Each row is a point. Each copy is the shape, with its points in the same order, turned, moved and blurred by noise. Is it also mirrored, or only turned?

Shape (7 x 2):
[[-34   0]
 [ -4 -24]
 [-28   5]
 [ 17  14]
 [-20  18]
 [-26 -51]
 [ 53   5]]
Copy 1 (7 x 2):
[[-28   1]
 [  4 -20]
 [-25   6]
 [ 24  16]
 [-17  18]
 [-13 -49]
 [ 60  13]]
Copy 1 is: only turned
Copy 2 (7 x 2):
[[-17  33]
 [-13  -6]
 [ -9  26]
 [ 25  -2]
 [  9  31]
 [-53 -10]
 [ 39 -44]]
Copy 2 is: only turned

Shape (7 x 4):
[[ 33 -19  17  16]
 [  9 -13  -7  21]
 [ -6  26  -4  21]
 [  1  -6   4  27]
 [ -2 -31  20   1]
 [-47  38  15 -20]
 [ 27  -2 -22 -30]]
Copy 1 (7 x 4):
[[ 24  35   1   0]
 [ 11  18  23   9]
 [-30  24  29   4]
 [  6  23  27  -2]
 [ 27   5   4 -24]
 [-60 -18   4 -26]
 [ -1   0 -31  25]]
Copy 1 is: only turned
Copy 2 (7 x 4):
[[-12 -26 -30  21]
 [  9 -17 -17  -2]
 [ 29  16  -4  10]
 [ 16 -20 -10  12]
 [-12 -34  10   8]
 [ 13  33  52  11]
 [-31  16 -17 -21]]
Copy 2 is: mirrored

Shape, 11 rows:
[[-38  37  22 -28  -2 -13 -30  34]
 [  7 -20  -8  42  -9 -26 -33  19]
 [  6 -27  -7  15 -20  -4   9 -13]
 [ 14 -16  -6   1  17  -3   5 -35]
 [ -8  -6   7  41  22  16  -1  17]
 [-13  14  13   4   4 -36  12  20]
 [ 20 -21  42 -27 -14 -46  -1  22]
 [ -2  33 -13  -8  48  21  13 -22]
 [ -5  30  54  37 -23  -2  22   4]
 [ -5  14  35  38  23   6  17 -28]
 [-32 -21 -13 -15  32  -2 -25  -4]]
Copy 1, 11 rows:
[[ 23 -56  -6 -11 -15  27  10  32]
 [-33 -17  37  36  12   7 -29  25]
 [-32  10   5  11  -4 -24 -17  12]
 [ -1  19  -3  -2  33 -28 -28   5]
 [ 10  10  12  44 -10  14 -12   2]
 [ 12 -17  33  -6 -15  -7   8  27]
 [ -1 -34  25 -32 -31 -24 -53  31]
 [ 38  27  -7 -11  28   9   8 -13]
 [ 10  27   4   7 -44   4  -2  60]
 [ 37  40   0  26  -4  -7 -14  36]
 [ 15 -35  -9  18  28 -15  -9 -12]]
Copy 1 is: mirrored
Copy 2:
[[-58 -27  32 -31  26   8  -2  -6]
 [ 22 -10  44 -43 -14  -5  19 -15]
 [ 34 -14   1  -4   2   8  13  -9]
 [ 25   4 -17  -6 -16  33   7  11]
 [  5  27  22 -13  -6   0  -8 -34]
 [-32 -25  19  -4 -14  17  19 -29]
 [-12 -36  47  19  -8  29  29  24]
 [-28  27 -43  -7 -13  24 -11  -3]
 [ -5 -42  25  15 -15   5 -40 -39]
 [  4   4  -1  -4 -21  40 -43 -34]
 [-11  25   8 -44  23  32  23   2]]
Copy 2 is: only turned

Shape, 15 rows:
[[  5  13   3 -24  22  10 -10  10 -17   2  15]
 [ 10 -20  -2   7 -34  17  11   3  12 -10   2]
 [-30 -17 -34  10  17  12  -9  26 -19  20  -2]
 [ 17 -14   2 -17 -13  29  18  -8 -23 -23 -12]
 [  6  -4   0 -12 -25   7  26  22   5 -39  17]
 [-16 -21 -31  15 -11  -9  12   0 -32  14   9]
 [ -9  12 -43 -14  -2   0  -8 -16  16  13  -9]
 [  6  24  12 -21 -34  -2  20   4   5  -4  -3]
 [ -5  -2  55  12  -5  26  21  -1   2  15  10]
 [ 29 -20   4  10 -14   1  20  18  12   2  -5]
 [ 16   4   3 -19 -18   3 -39 -11 -24  10   4]
 [  3  15 -10   4  -6  28 -38  -1 -42 -16 -21]
 [ -3   3  13 -19 -26 -11  19  15   2   4   0]
 [-16   0   8 -34 -22 -24   3  -1  -6 -18  -6]
 [ -5   9 -13  26  -4  -1  13 -20  26   3 -15]]
Copy 1 (15 x 11):
[[  9   2  -6   2  22 -43  24  23  -9   2  -7]
 [  8   6 -22   7  -5  -4 -32   0  -4 -18   6]
 [ -9 -10   6   3  25 -41  -3  -4  25  32  27]
 [ -4   6   4   4   9 -25 -23   0 -14 -25 -31]
 [ 14  19 -26  12 -23 -35 -17  -8 -30 -14  -4]
 [ -2  10  10 -22  16 -23  -8 -24  14   3  29]
 [-23  -3   0  15   9 -25  15  18  13 -26  39]
 [ 12 -10 -20  10 -15 -10  19  -7 -21 -34  -1]
 [ 41 -14 -11 -13 -17   5  -1  20  13   2 -28]
 [ 30  15 -13  27   9  -1 -17  -6   1 -12   3]
 [-10  -7 -15 -15  44  -6  14  21 -25 -13   4]
 [-46  -1 -13  -4  36 -14   7   6 -10  10 -24]
 [ 25 -13  -8   7  -9 -13  10  -9 -20 -17  10]
 [  1  -8   9   0 -11 -18  11   1 -46 -17  15]
 [ -9  15  -2  16 -19   8   6  12  26 -16  19]]
Copy 1 is: mirrored
Copy 2, 15 rows:
[[ 21  12   9 -13 -10  12  -7 -22   9  -9 -13]
 [ -6 -26   6   8 -20   1  34  11  -9 -31  10]
 [ 33  34 -13   0  -6  18  12  33   4  -1  10]
 [ 11   1  24  21 -30  -5  16 -16 -15 -42   7]
 [ 14 -31 -15   0 -15 -17  22 -13  -9 -47  -5]
 [ 11  17   0   6 -21 -13   0  49  -5 -15  -2]
 [-22  13 -20  15 -17  30 -13  11  16 -18   8]
 [-13 -30   0   1  -5  -1 -12 -15 -26 -29   2]
 [-13   0  34 -25   6  -9  37 -15 -39  -7  -3]
 [ -1 -27  12  18   3   5  32  13  -9 -26 -19]
 [  3 -13  31   0 -34   9 -17  -5  15   9   9]
 [ 25  12  31  17 -12  -3 -10 -11  22  -8  44]
 [ -1 -25  -7  -2 -10  -1  -3  -3 -30 -13 -11]
 [ -2 -19 -19  15 -30 -16 -12 -16 -18   0  -3]
 [-41   9  -7  18  12  -1  16  13   1 -21  10]]
Copy 2 is: only turned
Copy 3, 15 rows:
[[ 12 -17 -26  -4 -16  23 -14  -2 -30  14  16]
 [  6  11  -4  -8 -13   4 -24  19  36   0 -14]
 [  8  31 -18  17 -20  -9  17   7 -11  36  22]
 [ 22  10 -31 -21   9  27 -30  -2  29   6   6]
 [ -7  12  10 -25 -22  36 -32   0  16   0  -7]
 [-16  23 -28  10 -13   2  19   0  23  10  16]
 [ -2  -1 -23 -14 -24 -40 -13   1  -3   3  24]
 [-19 -19 -10 -35   0   9 -25   7   6   9 -18]
 [ 16 -40   5  10  12  28  -6  25  23  28 -14]
 [ -1  12  -1  12   2  12 -27  25  15  -7 -16]
 [ 18 -17 -60 -15 -17   4  -4  -1  -6   0 -24]
 [ 31   8 -54  -1 -11   4 -16 -37   2  34 -15]
 [-16  -6  -4 -26   2  12  -9  18   3   7 -15]
 [ -3  -4  -7 -48  -3  11   3  -8  -1  -7 -10]
 [  0 -12   4  12  -3 -30 -19  -3  24   4   8]]
Copy 3 is: mirrored

Shape:
[[ 25  -9  -5 -23 -15  -3  -6   3   6 -24  21  33]
 [  2  -2 -18  22   3  -1  -7   9 -27 -12  21   5]
 [ 34 -19  15  31   8  10   7 -28   2  18  -6   0]
 [  7  24  19 -15   6   1 -11  24 -19  23 -31  22]
 [-14 -19 -28  32 -21  20  14   5   6 -16 -13 -20]
 [-10 -31 -17 -18 -17  -9  23  18  10 -20 -14  -6]
 [ 22 -13 -20  -9  12 -21  13  21  29   1 -30 -14]
 [-23 -23   9  -4  -2 -23 -20 -37 -19  -1 -36   7]
 [ -5 -12 -21  29 -43 -16  23 -32  11   0 -10   8]
 [-26 -20 -15  -8 -35  26  36  10 -19  33  23   2]
 [-19 -21 -14 -15   1  -4  37 -26  17 -25 -39  21]
 [ 32 -24  -1   6 -10 -24 -12  -9 -39 -28 -10 -17]
 [ 17  10 -29 -25 -38  10   0 -22   9  24  -3  21]
 [-19  28  18 -14 -34  10 -13 -22  -2  25 -10  27]
 [-19  17  10 -23   4  -7   3 -23 -19   3  -9  -9]]
Copy 1, 15 rows:
[[  8  -9 -12 -13   8 -12  -9  13  10 -10  56 -12]
 [ -5 -21  13  -4  -5 -16 -14   8 -27   7  14 -27]
 [ 19 -35  21 -15  19 -11  14 -37  18   6   1  -5]
 [ 21  11  17  26   5   9 -32  20  26  -2  -3  13]
 [ -7 -22 -16 -32 -11  11  11   0  -6  33 -18 -28]
 [-25   3  -9 -28  -8  14   3  14  24  33  28 -21]
 [-18   5  -6 -27  -8 -11 -20 -17  35  39  17  15]
 [ 28  15  25  -5  22  45  -5 -17  -3  36  20 -21]
 [ -3 -18  -6 -39  23  20  35   2 -20  32  15   8]
 [-45 -21  13 -17   2  26  23  27   8 -22  -6 -29]
 [ 14  28  -1 -39 -22  31  29   2  21  30  31  -6]
 [ 14  -5  23 -19  36 -21 -21   1  -4  42  26 -36]
 [  1  -3  -9 -39  33  22  -9  14   3 -28  17  19]
 [ 23   4  -6  13  27  45   1  13   0 -20   6   6]
 [  5  38  13   5   8  20  -5  -5  -6  -2   5 -14]]
Copy 1 is: only turned
Copy 2, 15 rows:
[[ 17 -19   1  10 -35  -6   3  16  13  24 -14 -29]
 [ 17 -22 -11 -22 -12 -10  24 -22   6  -3 -16   1]
 [ -2  23   8  16  -2  18  23  -6  36 -20  -4  16]
 [-29   2   4  -3 -18 -19   7   3 -27 -16  30 -13]
 [ 56   7 -34   3  -3  -1  40 -20   7  -3  14  15]
 [ 43 -18 -32  24 -18  -1  -4  -3  -4  17  26   6]
 [  4  12 -50  20 -28  -1 -16  -9  16  -2  29   3]
 [  8 -14   4 -18 -29  23  13  27  -3   0  33  47]
 [ 25  -1 -19  11  -2  21  50   0  23  40  20  22]
 [ 40 -33   0  12  45   7  25 -14  -5   6  25 -22]
 [ 37   6  -9  13 -11 -19  -3  27  18  31  44  34]
 [  4 -26 -22  14 -33  11  16   7  -3 -16 -28  37]
 [  0 -10 -19   6   3  11  36  39  17  20  22 -34]
 [ -3   7  19 -19   0  13  36  28 -23  19  31 -21]
 [  4   1  -6 -22  10   5  -3  24 -22   6  11  17]]
Copy 2 is: mirrored
Copy 3, 15 rows:
[[ 21 -50 -24  16  10  14   0  27  -9   6   8   8]
 [  1  -6   7  26 -24  10 -17  21  -9  15  11   0]
 [-36 -20  15  16  15  -9  15 -15 -12   3  32  12]
 [ 28 -10  22  40   5 -13  22  -2 -24 -23 -28   1]
 [-11  19   9  -8  -2  49  -8   0 -12  -2  27  -7]
 [ 18  -2 -13 -20   5  31  10  29 -26 -15  17 -19]
 [ 18  11  -5  -1  26  -3  11  24 -19 -37  34   5]
 [ -3 -21  16   1   2 -10  15  -5  13 -10   3 -60]
 [  7 -24  10 -26 -16  26  -2 -25   2  -4  45  -7]
 [  9 -13  34 -39 -18  31   8  13 -39  25 -14  13]
 [ 18 -15 -19 -26  25  10  -6 -19 -33 -13  20 -43]
 [  1 -10 -10  31 -14   3  33  23   6  16  39 -25]
 [ 42 -36  21 -14  22  14   7  -9   4  13   6  20]
 [ 22 -37  22  -2  -2   7  12 -34   8  -7 -37   1]
 [ 12   0  -4  -7  -4 -19  13 -10  -1   9 -21 -21]]
Copy 3 is: mirrored
